Each row is a point. The points of each table are mixes of a few directions, plus a little noise. Count the directions of each table, and those that both share. Where both have some left over, give the other angles between the two spaces (their principal angles), to ten degrees, smallest first.
In the rows, zero is written as 128.

First:
105 162 90

169 143 131

165 71 191

72 135 100
Second, 6 rows:
170 132 72

122 140 109

204 58 148

87 162 121

92 114 189

93 155 126
Directions: first 2, second 2, shared 1; angles 50

First:
159 171 75 64

112 106 157 162

142 148 105 98

90 75 192 205

137 141 115 113
Second:
138 142 107 79

121 120 120 39

123 121 151 217

146 154 118 209

111 104 146 96
Directions: first 1, second 2, shared 1

First (7 x 8):
136 92 104 123 106 138 119 149

137 85 98 122 100 140 116 154

106 249 209 147 204 97 159 56

126 136 135 129 133 126 131 123

123 153 144 132 143 121 135 113

132 105 111 123 114 134 121 142

139 75 92 121 94 142 114 158
Second, 8 rows:
138 109 133 125 105 122 116 145

124 112 94 106 106 145 124 134

147 72 124 158 124 126 118 166

132 122 123 97 84 126 112 137

139 82 111 156 136 135 127 155

94 170 77 107 167 165 159 82

109 241 209 132 179 94 150 63

140 117 154 143 123 112 120 142
Directions: first 1, second 3, shared 1

First:
122 171 107 113 121 93 130 131 107

137 69 156 149 136 178 124 127 157

139 45 167 158 140 200 122 124 168

110 249 72 84 109 25 136 135 69

133 99 141 138 132 152 125 127 142

118 187 100 105 119 78 133 132 100

136 76 152 145 135 172 126 124 153
Second (10 x 9):
125 180 92 121 136 83 125 114 96

118 193 96 106 122 74 133 127 96

116 120 158 108 89 139 137 166 150

121 128 143 114 103 129 133 150 137

152 52 139 180 176 186 115 88 150

154 66 119 185 195 171 113 72 136

117 196 99 100 114 72 135 136 97

126 182 93 122 140 79 126 113 95

147 34 168 165 145 209 121 121 172

102 130 176 79 57 135 144 198 154
Directions: first 1, second 2, shared 1

First, 11 rows:
185 98 183 149 39 111 139 140 78 144 149

148 134 125 85 73 153 158 156 81 115 123

229 103 132 140 121 118 76 131 108 89 126

144 92 136 147 110 140 121 133 101 96 118

83 198 115 100 118 113 132 114 98 79 128

101 189 98 118 212 102 96 100 202 158 133

118 129 109 131 205 122 114 119 210 192 131

86 191 131 110 132 152 93 108 128 135 98

130 62 169 166 72 190 113 138 79 116 91

89 82 156 170 84 121 178 133 92 109 141

94 130 54 95 240 92 183 141 229 174 169
Second, 9 rows:
155 136 141 101 130 133 109 113 153 127 92

69 139 61 192 85 131 152 124 215 160 74

158 142 123 73 139 151 105 111 121 131 103

141 165 229 130 142 99 100 180 62 88 198

113 81 33 118 130 157 161 87 132 159 111

71 159 65 161 99 146 142 144 145 155 119

107 118 186 184 130 86 141 168 95 101 197

149 120 206 129 151 98 120 155 69 94 192

186 91 108 63 147 149 118 69 158 136 65
Directions: first 6, second 4, shared 1; angles 50, 50, 60

First (11 x 12):
87 42 83 154 89 87 158 98 7 155 114 96

143 110 107 133 114 116 126 164 138 147 146 119

108 148 153 124 144 137 133 82 111 105 103 137

186 92 75 134 94 105 115 249 190 181 188 107

119 146 145 123 139 137 128 103 128 111 116 137

103 118 132 132 126 123 138 92 87 122 110 124

83 117 141 134 133 126 146 50 50 109 89 128

160 59 62 147 82 91 128 216 128 186 173 99

138 215 186 102 174 172 111 108 202 83 114 160

168 182 151 110 149 153 108 170 222 117 150 146

113 181 173 113 161 156 123 74 140 90 100 147
Second (9 x 12):
95 157 136 93 169 149 102 124 115 100 135 171

150 173 137 100 159 151 95 176 200 117 157 158

205 121 122 158 80 115 144 186 217 169 143 81

104 97 123 146 110 112 151 88 67 130 106 112

105 39 108 191 56 78 196 45 14 159 74 58

173 150 129 126 125 136 117 180 206 138 148 125

104 139 131 112 151 138 115 117 110 112 129 150

151 130 126 134 117 126 132 149 161 138 136 117

63 150 136 87 180 149 101 90 65 87 127 181
Directions: first 2, second 2, shared 1; angles 50

First (8 x 18):
249 85 201 157 166 154 184 144 56 137 112 74 134 87 59 136 103 196

101 152 104 121 104 121 122 113 172 118 143 154 106 123 136 122 151 91

93 147 95 123 129 125 101 133 136 153 118 118 128 167 148 124 105 146

154 156 124 129 123 126 171 129 201 139 178 148 42 88 86 100 153 109

75 63 160 121 172 98 99 159 68 125 126 123 196 153 187 151 94 140

135 134 90 145 112 144 112 88 82 103 55 130 171 159 138 160 151 109

101 185 123 91 37 167 73 103 152 87 127 122 181 114 137 112 134 121

114 103 130 139 179 89 165 152 159 159 169 152 60 127 130 119 132 113
Second (10 x 18):
148 76 229 108 128 134 129 150 88 82 167 121 189 60 123 131 120 133

96 117 123 125 135 99 144 121 169 105 163 179 95 108 148 128 170 57

80 140 96 121 122 118 100 125 137 135 117 135 138 162 159 131 123 121

134 152 90 138 126 135 123 121 130 155 99 111 115 161 123 125 116 152

155 114 175 117 117 159 97 146 59 131 106 66 208 129 118 130 73 212

69 163 57 127 116 125 82 119 135 157 91 120 140 200 166 130 108 143

134 129 110 144 146 99 185 112 195 113 165 194 35 93 114 125 195 39

82 96 180 96 115 128 76 149 83 100 137 111 225 122 169 134 95 148

217 166 81 169 142 147 188 108 152 171 98 114 34 135 56 120 143 151

164 126 138 138 136 133 156 126 132 128 133 128 102 110 100 125 139 128
Directions: first 5, second 3, shared 3

First, 11 rows:
141 32 182 108 90 123 144 71 80 41 120 120 123 179 177 179 124 170 83
 144

117 166 98 99 147 162 126 162 142 165 148 111 124 128 107 104 137 87 148
 126

110 156 91 58 141 195 132 171 136 161 161 88 117 153 118 105 144 68 144
 137

121 153 135 188 141 28 110 90 142 143 116 226 155 50 75 109 107 196 111
 130

132 58 165 91 97 135 142 84 86 63 134 117 126 172 161 162 124 151 89 146

130 197 82 133 149 184 127 202 169 196 124 73 114 127 125 104 146 54 181
 107

152 94 163 184 110 95 133 101 120 96 93 132 129 129 161 157 120 158 120
 116

149 150 103 129 128 219 137 200 148 157 107 18 98 174 180 133 148 39 182
 98

102 171 82 58 150 178 123 168 142 175 172 111 126 134 91 94 139 77 139
 141

134 95 163 163 115 64 127 81 111 93 117 181 143 107 128 143 113 190 100
 132

125 135 149 196 132 23 111 78 133 125 118 227 155 58 85 119 105 209 101
 132
Second, 9 rows:
165 151 170 175 115 53 106 84 167 117 47 143 117 64 151 136 133 113 98
 71

101 71 116 148 129 149 151 145 72 97 181 139 126 177 142 157 106 189 137
 196

144 110 138 141 75 139 96 139 160 129 122 105 136 154 122 145 147 123
 177 124

130 113 122 155 127 143 138 151 116 120 125 104 110 149 161 148 122 124
 139 138

182 128 188 19 121 137 128 38 137 120 126 130 218 131 51 67 160 139 119
 53

110 187 88 68 222 169 189 143 92 153 141 108 114 106 140 84 113 72 78
 113

86 113 95 71 106 161 103 153 125 148 215 163 161 164 54 114 137 161 173
 196

163 176 141 166 154 116 142 130 159 138 35 77 85 88 200 130 133 49 101
 50

72 101 95 205 109 82 102 166 119 122 159 185 87 123 138 170 101 181 136
 212
Directions: first 3, second 5, shared 2; angles 40
